Each row is a point. Each copy is the shape, with its points in the same order, stretched, turned, moved and blurred by noise. Some copies are also mirrored. Which?

Shape:
2	18	-14
48	18	27
7	-21	37
-41	51	-19
-55	29	16
33	19	-56
2	-25	-10
10	-32	-35
Copy 1, 8 rows:
4	1	-13
44	15	33
9	-31	41
-45	26	-24
-57	4	11
41	9	-52
15	-37	-3
28	-45	-27
Copy 1 is: only turned
Copy 2, 8 rows:
-23	-1	-17
-22	-44	32
29	-14	23
-44	52	-22
-9	61	3
-45	-34	-52
21	-15	-24
18	-27	-48
Copy 2 is: mirrored
Copy 3, 8 rows:
-1	26	-19
50	24	19
3	-8	33
-36	66	-24
-56	52	15
20	18	-66
-7	-15	-7
-4	-30	-36
Copy 3 is: only turned

Shape:
-36	26	-1	-35	-52	11
55	-7	-13	-3	50	-12
13	13	13	-12	-55	-26
-52	-37	29	30	22	-16
-10	50	2	7	7	-20
64	35	49	10	54	-7
11	20	28	24	-5	2
15	55	14	28	-6	-12
-22	-45	-15	6	18	24
-28	-49	-30	26	-59	-5
-41	-20	3	32	-25	18
Copy 1 (11 x 6):
36	27	1	4	-60	18
-12	-38	-23	-45	36	-23
8	12	-7	-17	-65	-34
1	-33	54	44	3	-26
-5	38	-6	0	6	-18
-57	5	15	-69	37	-25
-35	6	14	-5	-18	-15
-36	38	-11	-8	-7	-21
10	-56	11	22	-3	14
15	-51	-15	53	-68	-17
-7	-26	18	48	-41	6
Copy 1 is: mirrored
Copy 2, 11 rows:
-9	28	-11	-30	-33	15
61	-7	-24	-4	70	-45
34	16	-8	-11	-38	-25
-8	-24	-11	71	22	18
11	60	-32	14	15	-24
84	48	18	21	67	-45
20	20	20	21	13	-33
26	60	-1	12	13	-54
-17	-37	-7	6	47	7
-30	-48	-18	9	-29	-26
-39	-12	4	18	1	-3
Copy 2 is: mirrored
Copy 3:
-21	28	27	-37	-60	14
52	-3	-8	4	40	-22
23	7	39	-11	-57	-34
-56	-21	37	51	13	-21
-8	54	13	10	-14	-27
58	39	48	23	65	-37
3	21	39	31	-7	-18
17	61	40	35	-19	-28
-13	-39	-4	24	7	19
-22	-47	-1	45	-71	-4
-35	-17	32	39	-42	18
Copy 3 is: only turned
Copy 4, 11 rows:
-5	21	49	-2	-39	-9
39	3	-28	-4	72	-3
20	35	8	-35	-30	14
-62	-14	-5	3	25	46
-9	59	9	13	22	5
54	44	10	-9	85	45
14	31	13	5	15	44
21	64	4	15	13	28
-17	-42	-5	28	18	8
-19	-28	-29	6	-55	15
-27	-11	4	28	-25	38
Copy 4 is: mirrored

Shape (11 x 8):
-88	6	2	27	-23	-19	-14	35
16	22	-11	-20	-9	14	3	2
2	-20	21	25	-15	7	-4	17
42	-6	24	-9	62	-1	-6	15
23	-20	-21	-12	70	-9	-83	25
-5	27	20	-53	-5	101	-20	5
39	-3	7	-32	-15	-15	2	36
12	21	-48	27	22	64	-15	-1
-21	-34	-2	-11	-6	-6	-25	-6
35	36	18	7	-9	-6	-1	17
7	36	25	7	-10	11	-7	4
Copy 1, 11 rows:
-59	-7	40	15	-36	-14	1	37
19	7	-20	-29	-3	10	18	4
-3	-13	1	12	3	29	-25	11
25	16	1	-21	78	5	-22	22
20	-41	-3	-36	76	-52	-35	45
33	-21	-8	-104	-8	69	28	41
10	34	-50	-16	3	3	-28	15
49	-64	0	-13	26	16	54	25
-32	-27	-4	-23	8	2	-23	-7
40	29	-5	-4	-1	5	-8	12
27	14	18	-20	-7	16	-1	12
Copy 1 is: mirrored
Copy 2 (11 x 8):
-81	29	-45	38	-23	-3	-5	18
18	35	7	-5	5	6	9	-5
-20	4	12	49	-5	-4	8	-6
9	3	31	19	70	-33	6	0
18	-2	-28	39	86	-32	-57	-2
10	36	36	-3	31	88	-19	18
27	7	27	-4	-7	-31	-5	16
32	44	-36	47	49	47	22	-11
-23	-9	-18	15	4	1	-20	-24
14	54	32	18	3	-27	8	-3
-8	53	25	21	3	-2	4	-10
Copy 2 is: only turned
Copy 3, 11 rows:
-65	7	4	16	-49	-7	-1	74
7	34	-5	-27	11	26	11	-4
22	-20	18	10	-15	7	-18	26
26	-7	23	-3	67	-10	-20	15
-9	-14	-27	-10	79	-24	-83	14
-5	17	10	-51	32	121	-14	11
39	23	4	-51	11	-7	-2	23
10	29	-41	34	26	65	-19	-6
-17	-33	-7	-13	-7	-6	-16	8
22	48	29	-9	6	7	-4	8
-2	37	36	3	-1	31	-11	3
Copy 3 is: only turned

Shape, 15 rows:
-38	19	24	-36	31	-38	-12	-52	38
6	-9	19	-11	39	18	-51	18	44
68	-41	-2	-45	13	-42	29	16	-16
-1	30	-31	1	-26	-34	13	31	-46
-18	-3	43	28	-9	-11	-5	-22	11
-24	45	-26	-20	2	20	-26	-31	-23
25	39	20	-34	-38	-62	2	-13	18
0	-12	-17	43	11	21	-8	-51	31
18	-12	45	-55	-21	-8	-46	22	44
42	6	2	4	29	-15	12	42	46
-34	-24	-29	-21	-4	-19	-39	27	47
48	-19	-18	-54	17	25	36	8	11
-29	10	-42	10	-33	20	-56	-29	10
-15	-36	-51	-31	3	-25	16	28	-52
57	20	-42	41	3	18	8	-27	-35
Copy 1 (15 x 9):
-5	48	52	-34	32	-26	-47	-9	27
-44	-19	-9	-30	25	26	-50	-1	6
19	-49	-26	-59	12	-64	16	8	-25
5	46	-32	1	-39	-30	11	27	-49
-26	-1	52	8	-4	0	-5	-26	-7
16	69	3	-14	-3	27	-42	-9	-26
-20	32	5	-54	-31	-58	0	-42	6
19	0	13	35	26	25	-19	-36	23
-55	-29	7	-78	-32	-3	-50	-18	12
-40	-13	-33	-27	30	-20	23	8	7
-19	0	-19	0	-22	-1	-54	39	37
32	-22	-28	-72	11	13	17	22	1
14	32	-15	24	-29	29	-67	-26	14
46	-1	-23	-7	-16	-28	-21	68	-48
36	13	-44	17	14	10	21	-45	-42
Copy 1 is: mirrored
Copy 2 (15 x 9):
-46	33	27	-34	31	-44	-4	-56	16
-8	-3	-4	-8	29	11	-56	10	43
48	-68	3	-56	9	-25	25	10	-30
6	20	-25	13	-18	-18	34	22	-54
-12	2	37	37	2	-6	-3	-28	19
-24	50	-23	-9	17	22	-9	-44	-35
21	26	3	-37	-48	-51	22	-26	9
-6	-8	-22	44	45	17	12	-63	29
-6	-16	11	-49	-47	-5	-48	5	44
32	-9	-14	-15	23	-10	18	34	46
-59	-18	-46	-10	-2	-26	-14	11	27
22	-45	-15	-64	24	38	33	-4	-1
-42	19	-61	28	-10	13	-22	-52	-3
-29	-40	-25	-14	15	-8	27	25	-78
64	2	-44	34	38	27	27	-37	-29
Copy 2 is: only turned
Copy 3:
-16	-3	12	-44	17	-43	-37	-72	30
-13	-15	17	-13	27	9	-82	1	25
60	-43	-12	-47	33	-35	20	36	2
-16	18	-27	3	-8	-41	27	31	-30
-12	-27	39	35	5	-38	-28	-33	1
-15	18	-18	-12	-13	19	-20	-49	-33
38	24	15	-21	-22	-78	-7	-11	25
8	-41	-20	51	22	10	-29	-55	17
15	-16	44	-49	-30	-20	-63	23	37
16	5	3	1	46	-10	-24	35	55
-44	-38	-29	-26	-18	-19	-45	12	53
57	-32	-2	-44	22	35	11	17	25
-20	-22	-44	21	-46	-3	-51	-33	0
-29	-46	-42	-43	3	-14	33	38	-34
54	-6	-43	50	30	10	1	-11	-38
Copy 3 is: only turned
Copy 4:
-8	13	10	-45	38	-30	-26	-67	-7
-11	11	0	-5	21	40	-45	0	42
18	-14	-64	-8	-27	-10	59	-17	51
-33	26	-56	19	-26	-37	11	22	-45
0	-3	33	10	-16	-5	-16	-20	-16
-34	43	-40	-1	13	22	-25	-36	-62
10	51	-22	-35	-43	-55	-19	-28	2
40	4	-1	29	28	34	-23	-20	-41
1	9	-4	-60	-38	11	-50	-5	57
28	29	-18	5	23	-1	6	36	41
-8	-16	-34	-43	19	-6	-62	40	4
19	14	-57	-32	2	41	60	-3	22
-4	7	-40	-11	-7	26	-75	-8	-62
-44	-39	-79	-7	2	-17	33	14	-33
30	30	-57	69	-9	33	21	-11	-42
Copy 4 is: mirrored

Shape, 17 rows:
8	-3	43	-27	45	18	-49	27	-37	4	26	28
30	-13	-21	-1	2	-16	-4	2	38	-61	-33	-21
52	4	-43	11	10	-35	-17	18	-18	-41	-10	-20
-3	19	7	13	-48	4	-3	-39	-12	35	-36	54
34	-21	49	5	12	50	-39	-9	-30	-14	39	9
14	-14	9	-14	0	5	-47	21	-14	6	63	-44
22	7	-19	-18	-11	0	31	3	-14	-30	-10	5
16	54	15	40	-41	-23	8	-18	3	14	-4	50
2	47	3	17	43	3	49	-77	-22	2	-2	-36
-7	4	22	6	-49	-37	19	12	7	5	-7	45
-10	-9	10	14	30	52	-44	34	6	24	30	10
2	-53	30	29	27	12	-37	11	-26	34	39	21
-16	55	47	27	-17	-30	11	-57	4	14	-26	30
52	-3	19	-11	32	13	-16	6	-5	34	5	-48
12	-4	-27	-32	-13	-34	-43	-10	-21	-39	-6	-14
-30	56	49	61	-41	-8	38	-30	-32	26	-56	6
44	-11	-25	-36	3	-57	-6	-16	-10	-42	-11	-25
Copy 1, 17 rows:
-21	-18	5	-6	32	-27	6	20	-44	-32	64	58
11	47	-26	-5	18	-20	20	36	9	-56	8	-39
24	41	-38	-17	-17	-31	18	27	-52	-41	50	-1
-14	24	53	29	-12	38	28	28	-41	45	-29	33
5	8	56	-27	8	5	5	26	-39	-49	80	48
-7	-21	-7	-26	-50	-17	-25	16	-6	-42	71	28
31	4	-12	-4	4	-5	52	26	0	2	20	3
11	23	41	57	-26	14	22	11	-47	3	-34	59
6	-14	61	-75	-1	-26	40	-58	-18	5	2	-6
6	-14	19	72	-20	2	29	44	-25	13	-31	23
-23	-19	-7	-21	11	43	-31	2	-39	-26	49	26
-13	-23	39	9	-5	11	-39	11	-82	-12	84	35
-21	9	75	27	-11	-17	38	-8	-33	14	-63	32
30	-2	20	-88	-7	-39	-34	38	-17	-25	24	20
-25	31	-25	6	-15	-37	34	27	2	-23	50	0
-14	-26	73	4	-32	20	51	21	-76	27	-101	8
11	38	-19	-8	-14	-70	37	32	10	-26	45	-2
Copy 1 is: mirrored
Copy 2, 17 rows:
-39	18	-28	-30	48	23	-6	10	-54	7	-33	-30
24	28	-12	-22	24	-20	-7	-16	32	-89	-3	32
23	22	-69	-14	4	-49	-26	1	7	-75	-16	11
20	20	10	-17	-6	-17	33	-32	13	51	-41	20
-19	-2	-39	-33	31	36	-11	-48	-89	-6	-23	15
-22	-46	-61	11	4	28	-30	-14	-46	-24	-13	-12
23	18	-1	-10	-16	-22	2	12	-16	-56	-41	12
7	56	-24	12	-41	-8	18	-21	9	29	-29	18
16	20	36	1	-39	-70	-29	-25	-81	-11	36	6
25	43	-4	31	0	16	39	5	27	1	-47	38
-10	-19	-28	-30	21	38	-33	11	-30	25	4	9
22	-3	-52	7	63	35	1	0	-50	30	5	17
-13	56	31	22	-9	-37	24	-41	-3	37	-5	19
26	7	-24	-7	26	2	-57	-24	-41	-11	-14	-32
-11	-11	-36	-17	8	-40	18	-19	19	-59	-22	-8
13	46	49	36	-30	-65	-10	-21	-5	63	-43	63
16	12	-35	3	24	-42	16	-11	14	-90	-14	-15
Copy 2 is: mirrored
Copy 3 (17 x 12):
8	-15	40	8	69	58	-21	33	15	-36	-27	4
15	23	-66	-2	-14	25	2	-5	22	-2	-22	-24
5	42	-44	-9	16	-16	-16	13	5	-23	-40	-51
23	-8	21	21	6	-6	-8	24	-64	45	5	67
37	-4	10	41	74	56	7	4	-16	-44	28	9
-3	-16	19	20	8	31	-38	0	-6	-71	20	-44
-5	-6	-22	-17	13	-7	27	33	7	7	9	-16
-16	49	32	36	-7	-14	14	12	-54	33	-2	49
-21	-39	7	27	53	-38	60	-58	-10	28	-10	-10
18	20	32	9	-42	-7	6	41	-11	25	7	42
-8	-22	1	36	38	41	-47	8	-1	-69	4	43
56	-17	31	37	44	2	-47	4	1	-58	10	43
0	7	51	39	-2	3	39	-17	-46	58	-29	51
-13	-21	5	68	49	15	-37	-2	24	-19	-4	-42
25	-1	-15	-44	-4	24	-18	15	-20	-9	-25	-46
-1	-10	36	83	-7	-35	68	16	-57	33	-36	61
26	9	-18	-38	1	-2	-7	4	17	18	-23	-74
Copy 3 is: only turned
